Each wall is flat, endless, passes through zero and stands at right angles to its row. A trip goes straight from one point to another. Which walls does it cross, in order?

Walls:
(1): [-28 -27 -32]
(2): [ 82 -15  10]
Trips:
[32 42 69] to [-8 31 -8] => 2
[ 11 -23   3] to [ -6  -7 -29] => 2
[-37  23 -46] to [-32 -21  26] => none
[ 24   8 -44] to [ 25 -72 -44] => none
[-38 -16  -6] to [ 59 -21 -41] => 2
[ -7 -32 -30] to [-45  -5  63] => 1
[-17  20 -49] to [-12 -36 -67] => none
[ 17  -7 -52] to [-10  20  33] => 1, 2
[  8 -84 -16] to [-48   0  39] => 2
[ 37  45 -48] to [ 68 -31  24] => none

Walls:
(1): [  9 -12 -12 -21  12  21  11 -50 -14 -64 -95  25]
(2): [  9  14  20 -13 -40  37  34 -21  49 -32  28 -18]
Trips:
[ -1 -10 -17  -4  45  11  56 -40  80  -4 -83  -9] to [-51  35   6  -1  28 -62 -15  -6  11  35  21  65] => 2, 1
[-19  46 -35 -12  34   8  35  -6  35  66  34 -13] to [ 19 -11 -28 -20  33  -9  38 -27 -30   1 -15 -23] => 2, 1
[ 20   5  -4  28 -30   7 -18   7  56 -12 -17 -49] to [-61 -41  21 -20 -57   5 -19 -18 -11 -25  42 -39] => none
[-16 -10  27  -4  43  -2   1   3   3   0   5 -38] to [ 18  76  -4  43 -11  16  -7  11 -31  68 -47  14] => none
[ 28   8  -3 -43 -75  48 -12  15 -16 -17 -17 -12] to [-27 -14 -17 -20 -49  18  -7 -42 -21  22  20 -56] => 1
[  1  19  -3  25 -23 -44 -52 -13  61   9 -27   9] to [-30  49 -26  16 -19   5  -4   2 -14 -28 -12   8] => 1, 2
[ 34 -28 -36   7 -30  43 -32 -32 -46  -5 -45 -15] to [ 25 -32 -15 -30 -33  56 -32   3  50 -30 -45 -27] => 2
[ 13   7  12  23  18  48  -8 -36  -2   1 -47 -12] to [-34 -63   4  18  29  23  29 -74 -19 -26 -42 -53] => none
[ 24  36 -28 -25 -56   7  15  25 -23 -17 -37  -4] to [ 48 -34  37 -19 -21   7  -4  -5 -23   1 -56 -28] => 2

Walls:
(1): [-26   1  28  44 -10 -33 -14 -17 -23  27  -6  14   1  33  -8  25   2  34
 -51  -8 -11  81  -7 -18   3   0  34  -8  -8  -2  49  15   7  -2 -12   4
 -48 -10  -1 -32  12 -61  23  14  23   4  -5  50]
(2): [ -6 -10  -9  11  27  -1 -17 -17  23 -14  23  53 -13 -39   4  23  38  25
  73  42  29  11 -26 -12  11   2 -12 -74  -7  -3  18  14  26   8 -26  15
  33 -14  13   7   3  -2  27 -33  45  -4  34 -16]
(3): [-13  21  27 -35  -3  45  -5  79   0 -15  11 -25 -28   8  19  10  12  -5
  -8  -7   0 -42  32  10  -3  25  -7 -21 -32  24  24  -7 -18 -32 -14   6
 -12  33   1  48  33  15  31  12  -8  35   9   4]
Trips:
[ 24 -16 -49 -64 -60  -8 -14 -13 -26  14  -4   5  20 -14  38 -14  -3   3
 -15 -20   3 -19 -11 -41 -26  39 -59   3 -36 -40  20  -8  13   2 -63  52
  -6   1  32  27  43 -10  -8   9 -26 -23 -17  -1] to [ 20 -39 -22  -6   2   0  28  10  17  18   7 -15  39  49  17 -31   0  26
   3  38  43  25 -47  -5 -21 -21   1  14  27 -28  -9   5  44  -2  -9 -27
   8  -1  -8  10   0  24 -27 -16 -17  -9 -31   3] => 3
[-22 -70  11 -14   8  -8  26 -14   2 -22 -62  23  -8 -16  12  17  -6   1
   4  68  13  14  -2 -66  49  29   3  10  17  32  27  12 -38 -14  14   6
   5 -15 -24 -12  43  28  21  19 -31 -15 -13   0] to [ 17  24 -40  35 -41 -37  31  28  23   8  28 -19  31  30   4 -30 -46  30
 -61  13 -31  -6 -18  34  73  18 -31 -23 -30  12 -40  -1  -3  30   7   5
  15 -12  11  71 -14 -22 -24  35 -16 -30 -93  33] => 2
[-68  30 -35  25 -11  -5  -9 -30  28  32 -26  19 -23  24 -24 -37  35  16
 -67  30  19  30 -55 -34 -31  -6  15  28  -8  19  -2  51 -43  17 -31 -32
  24  13  -7  29   6  27  17 -31  42   3  22  -5] to [-41   4   0 -17 -24  13 -31  21  15 -20   3 -11  -4 -17  27   4  -3  15
   9 -41 -51   6  -3  37  49  33  33  34 -11  -7  -2  48  54  -3 -82  -6
  33  22 -89  11   3  13  -6  -1  12   7 -20   0] => 3, 2, 1
[-19  61 -28  16 -23   0 -28 -13  39  12  -6  27  30 -15  21  10 -29  42
 -30  35 -24  16 -11 -29 -10 -30  25 -21  -3  28  12  -1  12 -55  36 -27
   1 -55  28 -30 -56   7  -3 -50 -49  -3 -16   3] to [ 16  -1  -1  32 -25  14   5   0  -3  72 -20  31 -40 -52  19   1 -45  14
  24 -38  12  30 -49  15  43  36  23 -21  29 -61   1 -14 -76 -17 -14  14
 -33  37 -46  10  15 -22   6 -51  16  26  -9 -22] => none
[ 11  40  37 -37  30  -2  57  41  34  16  -6 -15   4 -32  24  14 -16 -21
   8 -45 -13 -81  -2  -8   3  13   0  28  13 -25  -6  -4   3  -5  12   7
 -67  -8 -21 -39 -12  34  -1 -28 -36 -24  30  -7] to [ 40   4  17 -40   3 -17   6 -11   6  -9  15 -10 -10  -7  -7  65 -28 -30
   5 -35  35 -36  11 -23 -25 -18  27  52  12   9  -7  -3  37  -5   7   1
 -18   9 -36  42   4  24 -28  33   5 -19  -2  36] => none
[ 16  24  -6 -10  -4 -32  10 -34  -2  -2  26 -44 -22 -18 -28  -6  28  36
 -48  10   2  51 -38   4 -27  20  41  -5  73  22  37 -64 -17 -18 -26  74
   8 -19  -8  39 -40  47  -4  -6 -38  -5   6  -1] to [-15 -13 -37 -12 -16 -84  12   2 -60  20 -11  -9  20  -3 -29  48  -1  12
 -25 -22  -4 -23  13 -15  -8   0 -26 -39  15 -10  11 -12  14  15 -29  33
 -38 -10   5  12  16 -10  29   2  15   5 -10 -43] => 2
[-16  51  19 -12 -13  10 -16  18   1   1 -11  36   1   2  10  38   3 -35
   7 -40   9   4 -45 -10 -70  11 -65   2   9  47 -10  -4 -18  31  56  36
  46  -8  -9  22 -13  -4  -1  24  44 -27  28  12] to [-26  11 -13  11 -21 -35 -37  23   0 -52 -51  -9  -5  24  47 -73  28   5
 -31 -33  -3  -3 -13   2 -38   9 -30   5 -16 -21 -22 -38 -25 -36 -19 -24
 -19 -30  -3  -3 -16 -47 -11  18  -4 -44 -11 -29] => 2, 1, 3

Walls:
(1): [  7   1   1   3   5 -50 -16 -17  -2  22  -5  23   8 -13   3  59 -40  22
  26  20 -24 -47  34  -3  30   1 -30  16 -37  27  45   3   9 -42 -67  -6
  10 -25 -37 -51   3 -49  28  -7 -63  28  -2  21]
(2): [-13 -15  15 -43  -9  24  32 -38  46  11 -16   3   8  15 -27  30 -44  32
 -22 -35  18   4  -8  27  -1   2 -38  14  21  17  -3  30  18  10   2 -53
  18  34  35 -66 -36  29 -20  17 -73  46 -36   4]
(3): [-29  20  41  31  44 -13 -51   4 -30 -11 -26 -18 -14  -2  -4  27  33  22
   0  22   1   4 -49 -16  12  22  -1  -4 -49 -15  10  37 -26  12  -8 -71
  -8  27  25 -43  67  18 -23  24  27  -3  34 -24]
(4): [ 41  13  75  -2 -15 -32  24 -48 -36   6 -14 -60 -11 -50 -18  -9  -5  44
   0   4 -11  70  -9  15 -16  12  -4  37   7  17  11  11  45 -36   3   1
   8  57 -47   4 -12 -16  52  13 -10 -38 -21  -5]
(5): [  6 -11   5  -2  65 -59  15  77 -13  12 -25 -25 -39 -21   7  91  25 -14
  64 -35 -25  19 -18 -32  32   9 -47  30  -3 -54 -14 -24   8  30  42 -13
   2 -16   2  12  32 -10  55 -42  24   8 -12  29]
(6): [ 19  16 -42  35 -40 -19   1  35  13  -4 -18  46 -71   6  28 -24  36  -9
  15  -4 -34 -11  42   4  -4 -21 -29   8  11 -23  -4 -19  18  21  -6 -67
 -13  15 -35   3 -17  37 -12 -22  37   2 -24 -36]
(7): [-14 -54 -12   7 -43   8   9 -29   6  59  37 -15 -25  47 -10 -51  13  16
 -47  -5  -5  40 -12 -52  11  11  27  -5 -48 -16  -8  -6  12  -8 -33  37
  20  -6  37 -41 -31  68 -54 -58 -36  14   4 -16]
(8): [ 31 -16   0  39 -36 -15  48  22  31 -53  -4   5 -44  45  -5  -1  -8  12
  48  11  29   3 -18  41 -49 -13 -24  10  47  -9  -2  38 -18 -39 -25 -11
  21  15 -16   6 -55   8 -29 -34 -47   6 -12  25]
Trips:
[ 45 -66  21   2  12  11  14 -38  -2  47  55 -16 -12 -15  -1 -68  38  38
  12  21  20 -53 -21   9  15   7   0  65  70   6 -47   8 -13  -4   3  -9
  36 -11  38  58  19 -62  25  -9 -43 -20  36  27] to [-25   3 -14 -49  10 -44  25  33  19   1 -18 -53 -35   8  27 -23  26  -5
  37   4  59  12 -28  13  18  -3   0  33  -4  21  25   7  22 -11  34  10
  19   4 -28  18  46  10 -95  64   5  22  72 -20] => 7, 3, 5, 4
[-10  27 -12  20 -12  16  70  30  14 -54 -43  10  13 -50  -5  -3  29   7
 -11  -3  40  47   4 -13 -61  23  29  55 -19  -1 -40  25   6 -49 -35 -18
 -46 -23  50 -12   3 -50  75  10  14 -46 -40  53] to [-10  46 -29  18 -31   1 -32   0  36  -8 -29 -19 -44 -35   3   5   6 -44
  26  -6 -13 -31 -17  18  11 -12  32 -25  49   3 -21  15 -34 -50 -43 -15
 -37 -14 -33  22 -20  -4 -14  24 -24 -21 -29 -24] => 6, 5, 1, 4
[-26 -49  27  33 -20  25 -19  35  36  -4 -23 -13  -5  14   1 -17  53  -3
  31  39  13  -7  -9 -33  42 -36  -3  10  23 -19  16 -33   8 -64 -24 -37
 -27  60 -49  40 -57  73  -3 -19 -29  -2  -7  22] to [-16  14  17 -27 -11  41 -19  18 -34  -5  -2  38  68  25  14 -52 -46 -24
  -8 -11   0  13 -17  11  85  18   6   2  10 -45  -1  -8  -1 -20 -55  -3
 -11  -6 -21  14  18  14  60   8 -37 -16  76 -42] => 1, 4, 8, 6, 3

Walls:
(1): [-24   6 -38 -48  11  14 -38 -21   9  26 -29  14 -31   4  44 -11 -46  10
  15 -11  11 -38 -12  19   6  10 -21  -6  22  -7 -39   9  18  21  -8  -1
 -15   7  21  11   2   7  11  30 -29  -6  30  25]
(2): [-30 -11 -11  12 -18  -1   3 -11 -25 -27   4  -6 -10  -2  22 -27   9 -34
  -8  32  19   2 -17  34 -12   6  20  -3 -14  10   2  20  14 -27 -30 -22
  -2  34  29 -17  -3  -1 -18 -19  -4  20   5   3]
(3): [ -4 -41 -24  43   0  -7  -4 -15  30  13 -19 -32  18 -14  22   6 -12 -25
 -14  38  52  18   1 -37 -28 -10 -43  -8 -13 -10  -4 -29  55 -12 -15   1
 -21   7 -15  28   4  10  -9   7  -3 -19 -13  11]
(4): [ 27 -14 -24  -4  12 -13  -6  19  11  -8 -11  27  -5 -19  -7  23  22   1
  17 -20 -12  -9   8  -6   2   5 -63  10 -10  -7  -9  29 -11 -10  -5  13
   8   8  11  28  -3  23 -33   1 -13   2 -21   6]
(5): [  9  19 -34 -40  54  -3   1  17   4  25 -31  -9 -49  22   6  26  14 -12
  -9 -33 -45   9   2  15  11  -7   4  -7  23  -9  15  33  23 -47  -6  25
  28   6  -5 -37 -32 -23  56  14   7 -25  44  12]
(6): [-39   4 -30 -17 -12  -5  -1   7 -25 -10  18   4 -14  22  -9 -25  28 -27
   6  -7   3 -41 -17  38 -27 -36   5  39  20 -20  -6  -7 -16   2   4 -19
  33 -14 -12   8 -45 -27   5 -30  26   3 -26  52]
(7): [-35  -4  30  -3 -17  22  -4   2  15 -25 -13 -11  10   7  30 -11   0   5
 -12  11  -4 -26 -35  37  23  10   1  66   2   6   2  22 -48  12   3 -25
   3   7  19   9  -1 -17 -22  13 -21  27  20   1]
Trips:
[ 23 -17 -25 -13  18 -22  16 -17 -15   9 -23  12   6  14   0  47  -9  24
  20   1  17 -22 -32 -12 -12  29  23  -7 -12  38  -1  -8   4  -2  37  -7
 -13 -27  48 -15  35  33  -9 -22 -32  -9 -25 -17] to [-14 -43  33  26 -13  31 -12 -25  15   8  12 -13   2 -15  -5 -13 -23   7
  23  23 -12  13  13  15 -15  -4 -13  42  -5  14  17 -28  24   9 -29   6
  -9  10  -4  -9  24   8 -39 -35  38  13   9   8] => 3, 2, 1, 7, 4
[-12   5 -17   3 -20  13 -13  -7 -52   9 -26  27 -22   0 -19  28  27  24
 -11 -18   3  -9  20   3  57   7 -13  -8   7 -20  11 -21   7   1 -27  21
  44   7 -20   5  33   3  -3 -23   2  27  -7 -25] to [ -6  -1 -17 -42   2  33  -2  17  43  34 -21 -21 -26  51  -9 -13  17  32
  27  31  -4 -12 -11 -10  -1  17  29  10   4  13  -3   9  -2  13 -20  29
  -3  33   4  22   6 -24 -28   1  -8 -22 -35 -12] => 1, 7, 6
[ 18 -33  11  17 -49  13  -8 -26 -20  -4 -34 -31 -47   5 -43  -3  -1  19
 -14 -10  19  11 -29   6 -12 -53  26 -10 -14   5 -12  13  18 -29  46   2
  17 -24  24  -5 -17  16  18  -1  -8  -8  28  39] to [-13 -22   3  25   7 -11 -14 -17 -12 -12 -11 -13 -27  -7   2   8  -1  -1
   3   4 -39 -23  20 -41   5  -5  12   5 -32   8  26  43 -27 -19 -24  17
   5  18  20   5 -21 -18  15 -11  14  -5   7 -11] => 3, 7, 4, 6

Walls:
(1): [-10  16  35  46 -15  -3   9   7 -31 -47 -54 -17 -24   4 -10 -31  24  52
  20  20  54 -12  -1  -4 -19 -35   5  15 -10  13  10 -29 -21  12  17   2
 -11 -36 -14  -7  21  27  62  29 -25  35 -15  43]
(2): [ -5 -41 -38 -50  -9 -56  49  38  18 -13  27 -16  11   3 -14  22  21  41
 -12  63 -22  17  -3 -19 -18 -33  13  15 -67  43  31  67  10   0  24 -31
 -51 -30 -38 -63  36  10 -42  -4  -6 -24  28  15]
(3): [ 39   3 -38   6   5 -28 -16  22  10  -4  59  25 -29  26 -24  44  59 -51
   5  53  13 -27 -28 -16 -46 -60  15 -43 -37   8 -34   7  24  -9  -1  21
  23 -29  18 -23  25 -32   2 -13   0  15  10 -15]
(4): [-25  19  38  47  43  -3 -37  18 -16  17  43  26   0  87  34  -2  27  46
 -31 -32  -3  17   8 -48   7 -67   5  -3  20 -53 -18  39 -10   4  12  44
 -10   5 -13  11 -34  20 -18 -13  22  27  53   8]
(5): [ 17 -35  25  29  27  34   3  59   4 -17  -3  42  19  18 -17 -28 -34   0
 -39  40 -23 -24  -1  20  -8  51  51 -27 -36 -24 -22  -5  44   6  -9  12
  14   2 -18  15  21 -57 -76  18 -13   3 -13 -46]
(6): [ 35  42 -43  -7 -38 -18  32  36  37 -37 -40 -43  31 -15 -61 -45  44 -22
  12   6  29   3  39  -8 -16  -4  16  -1  17 -21  28 -14  54 -19 -35 -24
   9   7  44 -32 -16 -10   0 -13  -9   1  14  -5]
(7): [-12  54  -5 -25 -40  12  -7 -45  33   8  58 -14 -58   0  38 -64  10  -6
  21  32  40   1 -43 -25 -27 -38 -17 -44   0  -5  -8 -14  -4 -32 -36  68
 -45 -10  22 -21 -38 -23  19 -29  62  20 -49 -95]
Trips:
[ 17   5  18  -3  -8   6  -2  -6  10 -33 -43 -17  -1 -20   7  82  31 -14
  36  11 -18  -6  -7  33  -1 -11 -14 -32  21 -14  23  41  81 -35  45   4
  20  15  -4   3 -28  42 -35  37  -4  20   6  11] to [ 25  20   8 -31  13   6 -27  -5  44   0  57  -7   0 -16  16 -30  30 -20
   3  68  34  -6   3   4  12  51  16  42  23  33 -11  26  23   9 -34  72
  49  43  12   4  14   1 -27  49 -49  25  -6 -50] => 5, 2, 7
[  2 -20  -1  11   6  20 -17   9  10   4  -4 -20  22 -40  27  26 -23  25
 -13  14 -27   0  -9  10 -28 -10  42  19 -34   3  -1   4  36 -46  15 -26
  39  -4 -50  18  45 -36   8 -54  18  43   4  26] to [ 21  49 -25   1  25  -2  -1  66  18  35 -33  19 -32  10 -13  15  -5 -30
 -10  36   0  -2  26 -47  20 -55 -26 -17   1 -40  47  20  17  10  24 -74
   7  60 -28  26  36  28  14 -49  27  -8 -21  36] => 6, 4, 5
[ -1  75   5  69   6 -28   3  35 -11 -39  21   5  31  -6  17   3  55  64
 -67 -13 -10 -51   9  12   4 -27 -28 -49  -2  -8 -21   1   1   4   3 -26
   1 -41  -4  11   3 -43 -17  40  81  30  27   0] to [  6  11 -38  44  49   9  26   3 -17 -32   1   1 -14  -4 -10  19 -14  49
 -27 -26 -36  14 -13 -34  15   5  35  26   9 -33   6  45 -22  20  15 -19
 -42 -23 -52  50  -6   0  57  25  -7  50 -38  25] => 7, 6, 3, 5
[-21  20 -17  47  15 -19 -32 -22  43 -47  15 -15 -11   1 -42   5 -41  44
  11 -78  21  39  45 -39  44 -22   6 -25  -6 -24   3  16   1  14  37 -17
 -43   3 -22  27  -6 -85  18  12 -25  14 -36   8] to [  4 -26  34  28   8  31 -25  55   7 -53  50 -13 -31 -48  -7  35  13  27
 -33  30 -66   8 -46  -9 -12 -38 -64  16  12  11  -5  -6   8  25   7  39
  33 -33  53 -25 -76 -32  16   0 -24 -36  -2  -8] => 6, 7, 3, 5, 1, 2
[-22  17   7  27 -72   2   8  16   7  28 -12   0  29  48 -28  51 -11  23
 -14  25   0  31  18  46   2  16 -14   4 -41  14 -34   5 -47 -19 -26  34
 -48 -48  -1  18  22  56 -17  11 -10 -10  13 -16] to [-45 -23 -28  24   7  23   9   9  -5  29  32  -1   2  14 -68  49 -14  -7
 -36  46  -3  -6   9 -15 -22  32   7 -31  28  -3  13 -62  25 -14 -23  34
 -14  30   7  44  11  53 -16   9  39   3  10  34] => 3, 1, 2
